Each point is reached from the start by the listed moves, each made once or not at all, plus a little noise. Is the number of moves made odd or even? Then give how often each move was made.
(in the rows, 128 means zero)

Moves:
(1): [175 132 123  98]
(2): [133 178 180 103]
(3): [116 105 147  96]
Start: [127 119 144 129]
Points:
[176 173 189  76] => even (1, 1, 0)
[134 169 198 104] => odd (0, 1, 0)

Moves:
(1): [185 122 139 138 115 117 133 140 113 107 101  90  73 126]
(2): [137 141 136 123 123 135 124 127 128 169 149 132 135 116]
(3): [144 114 186 117 158 146 153 148  82 116 131 102 122 132]
(4): [121 119 134 170 130 146 109  97 156 119 132 100 132 116]
(5): [126 142 116 143 157  97 139 131 182 129 105 100 147 155]
(6): [151 116 118  99 146 140 135 124 135 104 136 136 123 128]
(7): [134 125 127 128 113 132 162 130 133 127 149 114 107 133]
(8): [126 167 128 146 134 152 115 174 140 128 125 144 122 148]
(9): [113 132 163 118 128 105 122 128 153 117 153 140 111 103]
(10): [124  87 151 141 126 134 117 149 139 161 123 136 121 135]
(11): [131 139 107 125 150 107  93 133 112 120 171 125 113 141]
Start: [141 125 134 144 161  96 144 134 128 158 114 138 113 155]
Points:
[153 171 120 135 220  62 141 188 216 120 180 124  68 198] => even (0, 0, 0, 0, 1, 1, 1, 1, 1, 0, 1)
[131  92 149 211 197  98 125 130 222 184  89  94 133 184] => odd (0, 0, 0, 1, 1, 0, 0, 0, 0, 1, 0)
[246 118 168 159 234  86 172 144 144 128 158  10  41 171] => even (1, 1, 1, 1, 1, 1, 1, 0, 0, 0, 1)
[208 123 150 177 195  46 114 175 162 211 121  84  63 191] => odd (1, 1, 0, 0, 1, 0, 0, 0, 0, 1, 1)
[201 131 246 171 204  87 156 237 171 193 104  90  51 178] => odd (1, 1, 1, 0, 1, 0, 0, 1, 1, 1, 0)

Moves:
(1): [154 141 134 140 116 125 127 138 125 133 127 132 126 115 131 127 134 125
 131 125 138 131]
(2): [134 139 123 109 115 116 130 147 138 116 122 128 140 132 124 115 127 125
 112 132 126 132]
(3): [131 130 153 117 133 126 136 126 135 130 132 149 122 129 112 141 119 126
 121 128 134 143]
(4): [123 124 140 153 117 121 128 144 152 128 142 134 132 137 131 104 118 123
 122 132 147 135]
(5): [144 119 129 122 134 124 141 130 122 138 134 139 145 138 126 138 132 129
 119 147 118 141]
(6): [120 138 124 131 131 139 133 127 134 134 127 120 133 120 137 131 131 120
 132 123 129 115]
(7): [117 133 134 116 120 124 133 124 134 132 121 132 124 143 139 104 146 123
 140 136 133 120]
(8): [128 129 126 125 127 131 126 148 128 131 126 131 119 135 128 130 124 119
 124 135 127 138]
(9): [124 122 129 118 122 128 127 133 141 116 122 120 124 121 137 143 129 123
 131 128 122 120]
(10): [135 119 132 120 140 121 125 143 126 140 119 125 129 131 130 126 128 121
 135 124 134 131]
(11): [141 124 135 125 116 141 112 130 123 124 145 122 124 142 128 136 130 138
 125 118 133 123]
(12): [117 133 123 134 109 137 126 127 122 147 121 164 130 139 141 135 122 141
 113 130 118 123]
(13): [126 116 128 116 109 130 160 133 122 129 133 124 144 121 131 124 133 119
 130 126 140 136]
(14): [134 125 133 123 122 127 121 124 135 117 108 128 140 140 136 125 116 113
 133 137 126 132]
(15): [118 139 132 126 119 125 126 132 123 126 138 131 127 129 148 127 128 132
 126 121 123 133]
(16): [123 143 125 140 113 122 122 134 124 140 126 130 144 120 125 138 143 121
 118 132 132 132]
(17): [123 130 131 132 133 136 117 122 129 116 116 129 140 117 131 118 144 129
 135 131 127 121]
(18): [127 128 139 144 129 127 137 145 119 122 120 120 130 135 133 145 130 135
 119 131 131 131]
(19): [125 135 127 122 121 125 136 138 135 127 135 133 126 133 128 130 124 133
 142 119 130 136]
(20): [126 122 132 116 116 134 126 120 121 139 132 122 138 121 129 129 114 142
 129 145 129 120]
Start: [134 123 123 123 119 160 132 135 135 134 148 135 137 142 137 124 128 137
 123 133 126 119]
Points:
[155 143 126  96  68 148 148 167 150 146 127 182 156 162 167 118 151 134
 102 165 113 116] => even (1, 1, 0, 0, 1, 0, 1, 0, 1, 0, 0, 1, 0, 0, 0, 0, 0, 0, 0, 0)
[ 99 139 146  89   7 167 140 215 160 170 156 154 180 172 201 103 138 118
  96 153 153 113] => odd (0, 1, 0, 1, 0, 1, 1, 1, 1, 1, 1, 1, 1, 0, 1, 1, 0, 0, 0, 1)
[155 155 143 106  54 152 129 191 137 148 171 153 145 167 176 145 166 129
 127 142 126 140] => odd (1, 0, 0, 0, 1, 0, 1, 1, 1, 0, 1, 0, 0, 0, 1, 1, 0, 0, 1, 0)
[181 119 176 124 106 134 150 184 168 150 151 180 160 168 135 120 102 111
 130 150 155 174] => odd (1, 0, 1, 1, 1, 0, 0, 0, 0, 1, 0, 0, 0, 1, 0, 0, 0, 0, 1, 0)
[150 149 141 115  48 173 107 182 143 128 147 171 127 173 188 152 110 139
 124 123 116 130] => even (1, 0, 0, 0, 0, 0, 0, 1, 1, 0, 1, 1, 0, 1, 1, 0, 0, 0, 1, 0)
[193 113 189  90  77 153 113 184 173 125 142 154 187 157 146 118 113 122
 108 175 151 139] => odd (1, 1, 1, 1, 1, 0, 0, 0, 1, 1, 1, 0, 0, 1, 0, 0, 1, 0, 0, 1)
[112 111 156  69  54 145 143 199 175 116 118 132 183 162 193  61 126  97
 133 173 149 128] => odd (0, 1, 0, 1, 0, 0, 1, 1, 1, 1, 0, 0, 1, 1, 1, 0, 1, 0, 0, 1)
[131 145 144  80  44 165 144 196 120 154 163 176 162 207 181 135 125 171
  92 170 114 133] => even (0, 1, 0, 0, 1, 0, 1, 1, 0, 0, 1, 1, 0, 0, 1, 0, 0, 1, 1, 1)

Moves:
(1): [126 139 133 148 134 132 115 143 128 131 118 122 134 119 145 113 130 116
 107 133 137 111 129 122 140 118 138]
(2): [136 128 137 120 128 144 110 136 129 133 125 136 130 145 138 121 129 138
 120 130 106 128 118 146 114 121 130]
(3): [123 148 134 127 132 121 119 133 123 128 135 137 126 144 127 119 130 135
 123 135 141 115 125 117 126 135 124]
(4): [121 134 117 130 122 118 128 128 136 131 126 123 129 134 129 137 158 136
 121 129 116 136 135 127 133 120 129]
(5): [114 128 128 139 122 132 121 140 144 124 121 123 127 120 128 129 134 132
 124 157 118 135 127 132 140 117 125]
(6): [122 134 136 146 139 130 135 122 122 118 121 123 120 129 122 126 117 122
 131 127 116 140 132 131 132 125 124]
(7): [136 125 116 106 134 144 114 137 113 111 144 130 124 119 113 128 111 125
 119 138 136 164 115 154 133  97 150]
(8): [123 136 119 111 137 113 142 129 149 120 127 115 142 120 116 103 114 130
 142 129 134 120 130 145 136 119 116]
(9): [144 119 149 145 114 119 124 143 146 115 139 127 116 107 131  98 128 119
 142 113 124 116 131 105 137 128 116]
(10): [131 122 130 128 137 143 150 120 126 129 126 131 135 123 116 114 131 120
 131 138 134 143 131 126 116 135 133]
(11): [129 124 131 133 136 122 142 124 118 138 139 138 104 132 115 148 132 122
 115 139 135 126 147 118 130 126 118]
(12): [117 111 129 115 143 135 132 122 122 133 121 151 122 136 119 129 130 121
 124 132 130 111 135 113 131 115 136]
(13): [130 120 122 122 130 127 139 131 127 139 127 124 159 146 123 135 141 141
 125 130 131 135 124 130 100 115 140]
(14): [136 138 126 117 138 130 108 134 121 136 115 136 120 125 117 122 122 130
 147 121 133 132 124 127 122 133 129]
(15): [126 124 119 125 131 114 119 118 125 141 125 124 132 124 141 135 139 131
 124 126 122 131 127 108 122 128 116]
(16): [148 137 131 129 142 137 136 139 120 119 110 124 135 146 114 122 123 130
 133 111 142 124 116 120 113 147 111]
(17): [142 105 126 126 145 137 102 145 132 125 135 117 115 110 115 111 144 148
 141 148 138 120 125 122 132 135 119]
(18): [135 123 122 128 135 121 122 112 125 126 143 130 131 139 137 120 119 130
 130 141 140 140 127 132 123 116 135]
(19): [121 138 140 125 134 130 127 117 131 124 142 121 127 117 136 130 139 123
 137 139 134 142 138 122 135 118 131]
(20): [134 120 140 142 134 109 130 128 121 122 127 130 127 124 122 134 126 128
 126 142 118 136 121 131 154 139 126]
(21): [123 123 142 144 124 132 112 130 109 140 131 125 124 150 129 122 134 127
 120 139 133 138 123 124 122 122 124]
(22): [129 121 130 149 123 130 140 117 113 121 125 142 128 118 126 139 122 112
 133 129 117 129 129 136 134 131 113]
(23): [126 148 129 120 129 141  97 124 153 136 155 125 117 120 105 148 144 121
 113 143 146 134 147 120 113 125 147]
(24): [114 122 139 133 139 111 116 149 137 118 123 134 117 127 132 126 144 129
 110 111 131 134 136 129 120 116 124]
Start: [129 118 121 121 130 133 148 135 138 134 116 134 128 114 107 120 132 105
 100 125 122 148 146 129 121 152 100]
Points:
[104 128 156 144 226 176  86 193 128 131 141 132  95 136  27 111 224 104
  24 223 193 208 183  88  88  70 127] => even (1, 0, 1, 1, 1, 1, 1, 0, 0, 1, 1, 1, 1, 0, 0, 1, 1, 0, 1, 0, 1, 0, 1, 1)
[167 113 143 165 175 121 159 163 121 101 119 103 169 133  66  38 126  93
  90 158 148 215 125 140 122  97 105] => even (1, 0, 0, 1, 0, 1, 1, 1, 1, 1, 0, 0, 1, 0, 0, 1, 0, 1, 0, 1, 1, 0, 0, 0)
[107  72 111 157 189 141 103 174 126 105 111 145 127 103  88 106 172 109
  57 192 125 195 152 150 130  48 126] => odd (1, 0, 0, 1, 1, 1, 1, 0, 0, 0, 0, 1, 1, 0, 0, 0, 1, 1, 0, 0, 0, 1, 0, 1)
[156 110 165 158 190 165  85 197 141 118 144 154  88 103  19  61 174  89
  56 233 152 159 154 110 148 106  80] => odd (1, 1, 1, 1, 1, 0, 1, 1, 1, 1, 1, 1, 0, 0, 0, 1, 1, 0, 0, 1, 1, 1, 1, 0)
[112 100 157 161 173  84 125 119 111 138 130 121 140 145 123 126 166 110
  78 155 121 219 150 113 105 108  97] => even (0, 0, 0, 0, 0, 1, 0, 0, 0, 0, 0, 0, 1, 0, 1, 0, 0, 1, 1, 1, 1, 0, 0, 1)
[126 125 164 160 194 143  54 152 107 146 149 192  61 128  73  90 175  61
  32 172 142 201 182  90  92  65 111] => odd (1, 1, 1, 1, 0, 1, 1, 0, 1, 1, 1, 1, 0, 1, 1, 0, 0, 1, 0, 0, 1, 1, 1, 1)
[161  86 159 169 202 128 109 155 137 128 130 143  94 115   7  86 141  97
 124 204 157 163 164  95 118 127  60] => odd (0, 0, 0, 0, 1, 1, 0, 1, 1, 0, 1, 1, 1, 1, 0, 1, 1, 1, 0, 1, 1, 1, 1, 0)
[116 132 137  93 182 171 134 111 135 117 162 164  90  98  45 141 117  66
  80 180 123 191 184 163 128  76 115] => odd (0, 1, 0, 0, 0, 1, 1, 1, 0, 0, 1, 1, 0, 0, 0, 0, 0, 0, 1, 0, 0, 1, 1, 0)
[181 101 155 118 186 111 115 160 147 128 147 150  94 102  59  31 127 125
 136 180 143 145 145 119 132 158  68] => even (0, 1, 1, 0, 0, 0, 0, 1, 1, 1, 1, 0, 0, 1, 0, 0, 1, 1, 0, 1, 0, 0, 0, 0)
[148 116 181 167 183 180  39 196 149 106 139 119  84  97  61  76 186  99
  64 213 125 191 145 106 158  88 115] => even (1, 1, 0, 1, 1, 1, 1, 0, 1, 0, 0, 1, 0, 0, 0, 1, 1, 0, 1, 1, 1, 0, 1, 0)
[162 132 157 151 173 135 125 177 111 132 123 154 116 125  68  80 150  99
  69 164 111 194 142 126 122 109 123] => even (1, 1, 1, 1, 0, 1, 1, 0, 1, 1, 1, 0, 1, 1, 0, 0, 0, 0, 0, 1, 0, 0, 0, 0)
[162 129 162 173 151 130 110 159 104 167 100 141 129 141 115 106 191  93
  86 126 116 158 151  78  87 124  62] => even (1, 1, 0, 1, 0, 0, 0, 0, 1, 0, 1, 0, 1, 1, 1, 1, 0, 0, 1, 0, 1, 1, 0, 0)

Moves:
(1): [128 127 132 111 135 129 125 129 149 129 121 120 128 146 113 128 139 124
 135 122 136 135 117 126 124 131 121]
(2): [126 146 113 126 136 146 127 138 122 137 133 119 130 138 123 143 139 129
 141 122 135 128 135 123 112 129 112]
(3): [145 127 130 147 153 110 142 131 131 119 127 119 106 128 132 107 163 120
 114 145 141 135 127 139 141 126 132]
(4): [135 127 141 135 122 119 136 131 123 140 139 139 124 136 128 121 132 138
 128 113 130 131 124 130 134 131 136]
(5): [154 114 104 142 121 133 134 128 145 153 109 141 135  93 134 125 132 136
 127 131 123 126 128 125 147 128 140]
(6): [102 114 127 117 149 121 130 120 110 131 131 111 128 132 134 117 123 144
 134 110 142 129 117 119 107 138 127]
(7): [129 127 136 132 127 143 107 114 113 120 136 116 145 124 129 119 143 119
 125 116 129 127 112 126 135 127 114]
(8): [108 136 129 124 138 181  98 120 110 115 131 106 119 120 128 132 129 152
 145 108 114 122 117 108 139 127 141]
(9): [124 148 117  96 122 118 118 120 125 133 161 138 130 124 136 114 129 142
 118 106 134 119 120 127 125 115 123]
(10): [116 166 130 108 115 141 130 114 114 145 124 119 128 115 111 116 120 138
 144 111 112 134 147 136 123 123 130]
(11): [132 111 134 111 131 127 124 132 118 127 107 141 121 119 134 131 121 130
 132 130 124 137 131 134 125 122 144]
(12): [125 116 131 158 168 150 135 148 125 126 122 120 120 126 140 106 109 108
 104 126 151 117 133  93 133 115 127]
(13): [115 107 127 135 126 123 141 143 147 139 137 140 122 123 133 116 141 119
 142 152 136 129 126 137 139 145 135]
(14): [107 131 128 127 116 143 127 129 103 132 152 112 135 142 132 149 140 136
 141 112 112  93 125 140 112 122 143]
(15): [108 135 105 115 112 143 104  97 125 152 145 127 155 154 120 145 107 119
 136 118 123 146 114 116 153 131 123]
(16): [141 131 126 155 132 118 127 144 131 100  99 135 117 116 128 123 136 118
 128 144 145 113 112 124 114 107 130]
(17): [119 136 155 133 121 107 132 141 130 132 123 115 135 128 155 125 128 135
 142 128 125 138 126 149 139 117 134]
(18): [135 140 122 128 140 129 129 135 130 123 110 158 139 108 119 149 106 125
 137 130 121 111 143 159 133 136 133]
(19): [132 127 142 124 125 132 120 137 118 136 134 112 125 130 115 135 137 130
 145 125 144 125 138 109 139 136 133]
(20): [121 130 135 122 113 139 124 109 137 138 132 123 114 123 128 144 138 121
 133 136 136 126 116 124 143 128 124]
(21): [105 122 128 147 118 134 114 122 134 120 134 136 133 141 132 144 126 119
 115 108 130 124 138 145 118 123 142]
(22): [146 135 127 125 123 122 135 131 144 131 125 126 123 125 136 129 130 116
 132 137 124 130 122 137 127 144 135]
(23): [110 122 144 122 149  96 115 118 139 130 135 134 114 128 140 142 128 113
 142 138 112 136 117 132 123 134 137]
(24): [120 144 125 127 134 133 126 138 123 137 119 126 140 131 110 129 143 123
 113 136 130 121 122 114 134 146 129]
Start: [126 144 139 148 126  97 138 141 146 126 145 123 127 141  97 172 136 151
 157 118 145 137 110 134 141 121 138]
Points:
[119 167 126 165  85 139  83 119 115 178 112 136 169 122  58 181 152 143
 169  76 148 140  99 111 181 114 179] => even (0, 0, 0, 1, 1, 0, 1, 0, 0, 1, 1, 0, 0, 0, 1, 1, 0, 0, 1, 0, 1, 0, 0, 1)
[ 15 188 152  80 160 103 117 140 132 215 222  61 138 186 116 173 143 141
 249  56 165 127  83 119 132 137 150] => odd (1, 1, 0, 0, 0, 1, 0, 0, 1, 1, 0, 1, 1, 1, 1, 0, 1, 0, 1, 0, 0, 1, 1, 0)
[ 76 183 122 139 220 100 121 150 143 187 164  79 104 140  82 142 191 143
 152  59 197 133 114  87 132 127 151] => even (1, 1, 1, 0, 1, 1, 0, 0, 1, 1, 0, 1, 0, 0, 0, 0, 0, 0, 1, 0, 1, 0, 1, 1)
[  8 178 136 136  97 138  77  61 109 205 186  75 169 153 131 234 153 150
 231  37 117 132  77 166 146 118 154] => odd (0, 1, 0, 0, 1, 1, 1, 0, 0, 1, 0, 0, 0, 1, 1, 0, 1, 0, 0, 1, 1, 0, 1, 0)
[ 49 177 148 158 138 121 119 118 133 173 151  78 154 167 127 151  87 134
 164  62 154 159 112 130 140 114 154] => odd (0, 0, 0, 0, 0, 1, 0, 0, 0, 1, 0, 1, 0, 0, 1, 0, 1, 0, 0, 0, 1, 1, 0, 0)
[147 144 151 170 112 116 132 171 129 171  98 142 133  78  65 132 191 148
 188 124 162 128 101 117 178 136 178] => odd (0, 0, 0, 1, 1, 0, 1, 0, 0, 1, 1, 0, 1, 0, 0, 1, 0, 0, 1, 0, 0, 0, 0, 1)
[ 91 155 139 154 185 165  97 174 105 181 165  57 134 148 126 136 228 158
 200  69 211 106  28  76 188 124 186] => odd (1, 1, 1, 1, 1, 1, 1, 1, 1, 0, 1, 1, 1, 1, 1, 1, 1, 0, 1, 0, 0, 1, 0, 1)
[ 68 220 177 151 140  90  99 129 128 105 181  87  86 129 141 173 186 161
 202  72 116 103  79 190 123  82 201] => even (0, 0, 1, 0, 0, 0, 0, 1, 1, 1, 0, 0, 0, 1, 0, 1, 1, 0, 0, 0, 1, 1, 1, 0)
[139 196 105 149 164 175 128 140 113 201 125 117 164 139  64 176 164 118
 173  79 148 114  92 141 186 140 167] => even (1, 1, 1, 1, 1, 0, 1, 0, 0, 1, 1, 1, 0, 1, 1, 0, 0, 1, 0, 0, 0, 1, 0, 1)
[ 53 122 176 192 190 157  82 183 128  97 124 144 117 137 101 196 164 117
 169  92 150  67  65 137 140 121 212] => odd (1, 0, 0, 1, 0, 0, 1, 1, 0, 0, 1, 1, 1, 1, 0, 1, 0, 1, 0, 0, 1, 0, 1, 1)
[ 17 131 166 179 188 160  73 126 127 140 160  67 118 148 146 174 148 124
 222 111 186 136  26  73 167 118 135] => odd (0, 1, 0, 0, 0, 1, 1, 1, 0, 0, 0, 1, 1, 0, 1, 1, 1, 0, 0, 1, 0, 0, 1, 0)

Moves:
(1): [148 133 142 123 121 132 105 123  94 134 132 137 106 136 120 124 127 171
 114 109 122 120 133 111 120]
(2): [143 136 136 154 149 143 113 128 134 151 144 120 106 137 115 128 131 113
 129 130 144 129 134 125 115]
(3): [129 127 119 122 123 119 143 136 124 126 133 124 144 139 130 136 131 139
 125 119 117 143 128 118 140]
(4): [160 132 130 144 127 115 139 111 133 121 126 106 118 143 127 131 148 128
 118 156 128 139 130 114 138]
(5): [128 130 114 131 134 115 151 163 138 141 125 126 129 119 124  91 136 109
 114 140 129 112 120 138 109]
(6): [115 127 137 139 146 124 132 145 117 161 119 133 152 140 149 133 130 130
 118 159 143 159 123 126 130]
(7): [104 123 134 126 131 115 116 117 136 128 129 130 135 138 130 122 136 125
 141 123 132 129 125 119 117]
(8): [136 118 149 145 119 143 127 135 127 132 128 135 114 134 138 145 137 133
 144 138 132 141 119 134 116]
(9): [132 106 110 122 141 124 145 144 144 154 120 120 123 127 138 102 111 102
 124 136 122 144 118 128 113]
(10): [145 123 137 139 138 121 152 113 119 122 129 132 120 126 140 139 138 114
 145 130 150 140 138 109 129]
(11): [144 134 134 119 143 108 134 135 132 116 143 126 127 145 136 136 131 102
 105 137 150 115 132 145 142]
(12): [107 105 122 125 153 119 116 110 130 124 133  94 118 133 123 128 166 145
 129 100 108  94 144 142 141]
(13): [134 123 115 132 141 120  95 115 115 109 129 131 110 130 132 118 131 160
 133 112 108 147 123 152 137]
(14): [124 126 110 114 123 112 138 119 112 133 118 120 143 142 127 122 121 132
 121 119 134 141 142 137 141]
(15): [127 145 116 111 100 138 138 118 152 121 110 149 149 139 141 145 104 129
 154 124 118 110  97 119 149]
(16): [138 113 148 143 129 119 113 120 130 124 133 131 124 138 132 128 138 115
 132 137 107 136 120 138 146]
(17): [120 105  97 152 120 147 108 130 127 126 151 127 153 144 141 141 143 161
 152 125 120 125 121 131 145]
(18): [127 131 139 124 122 128 132 159 137 137 138 100 130 128 133 128 122  77
 140 141 129 112 103 128 111]
(19): [130 126 149 126 117 139 138 121 120 127 140 127 123 122 123 112 118 127
 124 127 129 116  79 115 149]
(20): [116 142 112 117 129 157 129 127 152 124 112 131 127 100 135 122 171 110
 134 123 156 135 127 127 133]
(21): [117 133 134 121 145 111 123 126 112 131 123 139 122 134 131 134 114 110
 109 135 130 139 109 129 103]
(22): [125 137 135 132 120 117 118 125 136 140 149 138 106 115 135 158 106 112
 138 124 141 107 137 143 104]
(23): [147 122 131 143 107 136 113 124 137 140 138 112 149 129 133 142 103 141
 131 121 111 113 125 140 114]
(24): [112 120 123 138 119 105 124 128 144 106 107 136 119 139 151 134 113 112
 142 121 122 143 105 119 119]
Start: [133 140 109 132 129 148 115 121 107 123 115 124 147 125  94 115 144 157
 115 112 135 128 109  99 129]
Points:
[217 167 153 185 173  93 117 152  99 209 151  85 113 163 139 140 170  29
  74 181 216 135  89 121  73] => even (1, 1, 0, 1, 1, 1, 0, 0, 0, 1, 1, 0, 0, 1, 0, 1, 0, 1, 0, 1, 1, 1, 1, 0)
[164 119 156 188 138 120  39 119  47 157 174 114 114 172 136 143 142 168
 115 158 109 149   7 106 131] => even (1, 0, 0, 1, 0, 1, 0, 0, 0, 0, 0, 0, 1, 0, 0, 1, 1, 1, 1, 0, 1, 1, 0, 0)
[115 145 169 132 143  93 120 100  72 140 106 173 105 163 171 161 150 101
 115 121 239 178  45  76 100] => even (1, 0, 0, 0, 0, 1, 1, 1, 0, 1, 1, 0, 0, 1, 0, 0, 0, 0, 1, 1, 1, 1, 0, 1)
[155 154 122 167 146 137 171  92 144 171  92 124 166 158 125  80 206  85
 141 173 195 167  36  58 177] => odd (0, 1, 0, 1, 1, 1, 1, 0, 0, 1, 0, 0, 0, 1, 1, 1, 0, 0, 1, 1, 0, 0, 0, 0)
